Every row gives one point. Each copy is the shape, with its points in the same order, turned, moved and blurred by noise. Some copies are also mirrored. Which?
In the rows, zero is written as 128.

Shape (7 x 2):
[[186 120]
 [114 142]
 [123 159]
 [136 129]
 [124 101]
 [141  90]
 [100 166]]
Copy 1 (7 x 2):
[[ 95 169]
 [146 115]
 [156 130]
 [127 127]
 [103 106]
 [ 90 118]
 [174 114]]
Copy 1 is: mirrored
Copy 2 (7 x 2):
[[179  99]
 [109 136]
 [129 149]
 [131 121]
 [112  95]
 [127  77]
 [107 164]]
Copy 2 is: only turned

Shape (7 x 4):
[[107  98 120 114]
 [124 123 128  87]
 [123 120 122 113]
 [180 194 112 145]
 [151 162 149 139]
 [102 153 118 122]
 [ 96 101 110 117]]
Copy 1 (7 x 4):
[[121 100 100 118]
 [146 121 113 101]
 [131 123 104 121]
 [150 217 128 151]
 [149 164 146 152]
 [108 148 128 118]
 [108 107  97 112]]
Copy 1 is: only turned
Copy 2 (7 x 4):
[[132 126  81 115]
 [147 128 118  95]
 [141 131 104 119]
 [176 181 179 164]
 [135 152 162 147]
 [133 177 108 119]
 [131 131  76 114]]
Copy 2 is: only turned
Copy 3 (7 x 4):
[[123 105 127  98]
 [124 141 133  80]
 [124 128 129 106]
 [130 206 123 164]
 [133 171 157 142]
 [ 89 141 136 119]
 [109 101 121  99]]
Copy 3 is: only turned

Shape (14 x 8):
[[131 105 125 145 119 104 164 135]
 [108 120 119 163 152 118 103 151]
 [181 123 129 112 121 146 109 152]
 [106 127 118 158 162 149 153 149]
 [131 131 128 110 174 155 106 143]
 [104 107 109  88 114 143 134  94]
 [146 136  30 154 175 123 107 128]
 [159 145 105 148 140 138 112 153]
 [103 124 122 160 123 133 105  68]
 [142 122 119 127 166 127 154 138]
 [139 168 132  53 148 129 133 133]
 [122 124 134 164 171 154 113  86]
 [100 131 102 108  76 132 110 125]
 [113 102  83 164 140 126 135 145]]
Copy 1 (14 x 8):
[[116 108 126 137 136 100 155 151]
 [ 96  89 106 159 151 130  96 131]
 [142  94 163 114 111 160 115 127]
 [ 94 124 118 160 163 142 115 172]
 [ 92 112 135 111 136 166  85 139]
 [ 91 137  90 101  85 138 137 143]
 [164 115  56 111 178 152  83 140]
 [147 108 132 141 143 153  96 131]
 [ 87 136  75 152 124 144 139  87]
 [109 120 133 112 158 135 123 154]
 [105 157 156  72 104 127  78 139]
 [ 77 133 104 144 163 173 127 102]
 [119 122  95 141  62 121 114 134]
 [123  94  85 148 148 130 124 162]]
Copy 1 is: only turned
Copy 2 (14 x 8):
[[146 103 125 130 130  92 151 141]
 [109 124 112 151 151 128 125 166]
 [163 114 103  79 135 131  88 161]
 [124 115 143 128 156 155 159 158]
 [117 138 120  83 165 150 121 166]
 [121 157 100  86 117 128 152  99]
 [152 149  52 134 176 158 167 194]
 [158 125 109 121 148 151 113 175]
 [126 154  92 147 157 137 126  80]
 [146 123 132 100 162 116 154 159]
 [148 190 146  53 141 117 122 154]
 [124 127 114 136 197 156 131 109]
 [136 160  99 119  79 126 115 121]
 [121 108  95 144 139 134 163 165]]
Copy 2 is: only turned
Copy 3 (14 x 8):
[[ 92 126 117 122 108 123 156 161]
 [106 125 119 141 129 103  92 144]
 [141 108 155  94 101 172 115 122]
 [ 99 151 118 132 154 136 114 161]
 [129 121 134 122 169 140 102 116]
 [107 153  93  84 123 133 145  92]
 [186 120  67 151 132 135  98 151]
 [153 125 134 131 109 146 103 144]
 [109 160 105 157 100 108 129  83]
 [120 122 117 129 146 145 143 152]
 [162 138 155  61 161 126 158 113]
 [107 149 124 175 145 135 121  98]
 [118 160 103  69  78 110 114 114]
 [104 125  82 133 116 133 109 156]]
Copy 3 is: only turned
Copy 4 (14 x 8):
[[136 111 136 161 120 127 154 160]
 [146 114  82 134 145 122 122 132]
 [125 106 156 126 141 182 114 113]
 [129 136  80 147 134 150 162 139]
 [126 124 107  98 151 160 149  98]
 [108 120 145 121  84 117 164  95]
 [125 145 104 186 188 113 133  66]
 [129 136 120 147 156 163 111 115]
 [174 146 114 135  84 105 134  94]
 [131 127 124 140 153 148 171 133]
 [ 89 150 166  75 147 147 158 118]
 [183 144  96 125 118 142 158  95]
 [ 94 125 137 130  83 110 108 109]
 [126 112  92 176 136 120 143 122]]
Copy 4 is: mirrored

Shape (16 x 11):
[[139 141 121  91 151  81  82 133 162 111  95]
 [135 172 122 145 174 129 125  80 101 125 143]
 [158 147  89 103 138 138 124 118  93 121 155]
 [147 160 137 151 125 144 110 106  72 134 158]
 [161 141 126 150 125 139 105  78 113 139 148]
 [108  76 131 145 152 154 137 177 119 104 111]
 [123 129 124 131 137  81  90 155 159 108 112]
 [121 103 119 134 140 163 133 158 149 102 148]
 [120  86  87 162 139 193 135 156 117 130 102]
 [109 112 141 125 130 180 138 158 146 111 101]
 [129  93 141  88 157  98 100 172 153 130  87]
 [121 144 120 116 126 119  97  59  93 124 151]
 [122 116 123 132 128 157 124 177 131  98  84]
 [121 131 139 114 137  94 135 156 165 148 110]
 [ 94 146 105  88 141  90  92 165 149 141 117]
 [129 129 104 132 118 123 154 114 103 113 128]]
Copy 1 (16 x 11):
[[148 103 111 106 171 124 120 137 131 109  44]
 [133 136  87 124 133  97 150  80 103  97 135]
 [139 120  68 129 131 148 121 112 145 102 143]
 [129 155  74 147 109  93 115 112 124 118 151]
 [133 132  94 138 120 102 112  80 125 145 131]
 [ 78 132 159 157 119 168 120 157 109  91 108]
 [128 113 139 134 162 109 124 147 148 106  61]
 [101 141 156 136 127 164 106 119 144  91 119]
 [ 45 138 127 167 134 184 120 117 120 121 125]
 [ 83 170 143 129 114 174 116 128 121 106  85]
 [133 113 144 117 164 160 113 176 106 121  59]
 [127 107  77  95 104  88 123  98 128 127 130]
 [ 83 150 124 154 128 168 117 147 129  96  69]
 [141 145 147 119 159 140 153 151 135 133  77]
 [120 125 117  89 184 128 136 169 155 109  81]
 [116 120 101 142 102 141 157 118 145 115 118]]
Copy 1 is: only turned
Copy 2 (16 x 11):
[[134 139  96 111 153  94  55  99 128 114 119]
 [150 176 134 149 163 144 140  86 100 164 139]
 [144 142  88 136 178 153 142 136  98 137 153]
 [175 137 116 165 132 164 147 113  86 157 153]
 [157 114 121 156 147 156 146  78 120 143 148]
 [ 75 119 135 121 101 131 122 162  84 136 103]
 [119 133 117 150 130 104  59 120 131 127 116]
 [ 88 127 143 131 124 158 117 155 117 114 131]
 [ 71 108 110 115 110 180 147 152 104 158  95]
 [ 95 141 130 101  89 160 118 144 112 110 112]
 [110 110 112  81 124  84  67 132 119 125 119]
 [138 144  95 161 146 139 136  69  94 140 183]
 [102 133 104 117  98 148 101 152 101 116  86]
 [131 142 123 109 107  97  94 136 161 135 131]
 [117 152  91 117 136 110  50 140 140 148 152]
 [119 153  89 156 135 127 152 136 113 132 132]]
Copy 2 is: only turned
Copy 3 (16 x 11):
[[109 117 131 100 122 112  65  83 128 104  99]
 [120 153 140 125 149 111 184 111 102 116 104]
 [161 152 109 103 124 128 149 142 103 106  87]
 [155 150 155 122 117 118 186 146 110 101 130]
 [152 131 133 141 110 133 173 106 109 104 120]
 [135 152 140 163 161 161  76 181 139 123 122]
 [123 137 130 127 120  98  66 108 141 119 128]
 [150 169 111 146 142 166 100 142 149 127 127]
 [152 173 140 183 126 181  97 173  98 135 105]
 [116 173 146 147 130 185  95 151 156 120 111]
 [122 101 146 114 138 145  41 126 145 123  99]
 [116 118 111 106 110 129 174 120  93  85 134]
 [126 174 152 151 122 153  70 159 144 105 100]
 [110 117 136 125 115 125  88 124 165 155  98]
 [102 136 125  80 108 113  70 128 128 150 115]
 [121 147 107 145 114 124 142 162 130 108  95]]
Copy 3 is: only turned
